Every row gives one point. The last column is the point's height on a tilted bowl or saddle (a function of degree 2), plus a little noise. Along how many of its main directions does it bend up, bend down or stay straight?
In the rows, zero is written as 128.

Points:
[[127 106 149]
 [154  80 145]
 [154 103 148]
 [178 117 161]
 [140 147 153]
 [149 148 153]
 [153  77 145]
 [ 95 177 185]
 [158 158 155]
 [128 129 154]
 [143 103 148]
 [155 134 152]]
Directions: 1 up, 0 down, 1 straight

Points (18 x 4):
[[137 106 160 139]
 [140 143  79  74]
 [ 85 132 146 112]
 [146 126 131 133]
 [139 185  90  68]
 [121 158 118 108]
 [121 105  95 112]
 [ 34  70 136 169]
 [ 99 135  94 102]
 [121 131 152 132]
 [124 161 160 132]
 [126 138 146 134]
 [128 111 165 140]
 [120 132 142 130]
 [124 139 134 128]
 [187 163 149 185]
 [137 154 112 110]
 [143 119 174 148]]
Directions: 1 up, 2 down, 0 straight

Points:
[[147 154 169 113 124]
 [143 144 171 116 128]
 [167 113 149 121 122]
 [121 127 108 154 151]
 [ 79 139 123 139 175]
 [ 89 157 141 120 162]
 [167 123 107  77  96]
 [130 167 110  97 117]
 [113 120 136 135 147]
 [177  85 124 122 132]
 [142 137  90 157 156]
 [164 121 145  97 112]
 [104  99 194 123 176]
 [ 99 132 129 163 159]
 [149  88 151 114 139]
 [105  92 154 104 170]
 [143 173 100 147 154]
 [121 145  82 168 176]
 [150 171 143 106 113]
 [118 149 197 137 156]
 [161 176 104  95  98]]
Directions: 3 up, 1 down, 0 straight

Points:
[[122 149 105  89 120 118 125]
 [144 163  96 125 114 107 125]
 [103 133 156 171  99 169 129]
 [126 120 157  97 130 148  91]
 [180 141 124 137 134 157 100]
 [157 119 141 121 138 108 122]
 [163 119  83 133  83 153  98]
 [156  91 147 112  64 105 105]
 [148 117 123  79 102  88 132]
 [151 168 131 134 117 147 100]
 [121 130  92 135 151 116 125]
 [113 132 134 144 172 103 126]
 [166 136 167 152 119  89 117]
 [122 109 142 148 116  88 127]
 [156 141 149  91 141 180  61]
 [ 96 129 142 129  84 133 108]
 [152 158 141 107 109 168  82]
 [ 92 119 164  86 152 150  68]
 [135 134  99 134  72 129 105]
 [155 144 170 142 125 140 114]
 [160 124 111  86 160 164  75]
 [131 111 102 122 112 150 102]
 [108 125 115 118 163 119 123]
 [152 129 140 154 132 107 122]
 [114 118 163 124 127 129 112]
 [153  88 154 181 126 181 148]
 [ 66  64 139 165  79 101 101]
 [116 106 134 126 111 151 106]
 [ 99 142 155 138 102 105 123]
 [144 168 108 100  94  94 127]
 [ 65 136 145 186 117 172 117]
 [113 163  87 118 163  57 207]
 [105 106 136 120 124 146 102]
 [166 131 201 124 153  79 103]
 [152 113 189 179 116 115 135]
 [147  84 134 100 111 157  98]
 [ 87 105 125 150 100 132 115]
 [169 106 129 105 130 105 123]
 [ 69 118  39 151 184 124 106]
 [140 160 116 130 139 169  81]
 [104 100 134 109 164  86 141]
 [ 82 110 108 134 102 175  81]
 [111 122 102 132 109 143 106]
 [ 91 135 164 157  98 113 125]
 [113 148  79 151 166 149  89]
 [138 166 173 143  86 111 110]
 [197 106 105 112 131 154 101]
 [112 138 110 119  85 100 122]
 [136 139 174 130 108 134 113]]
Directions: 1 up, 4 down, 1 straight
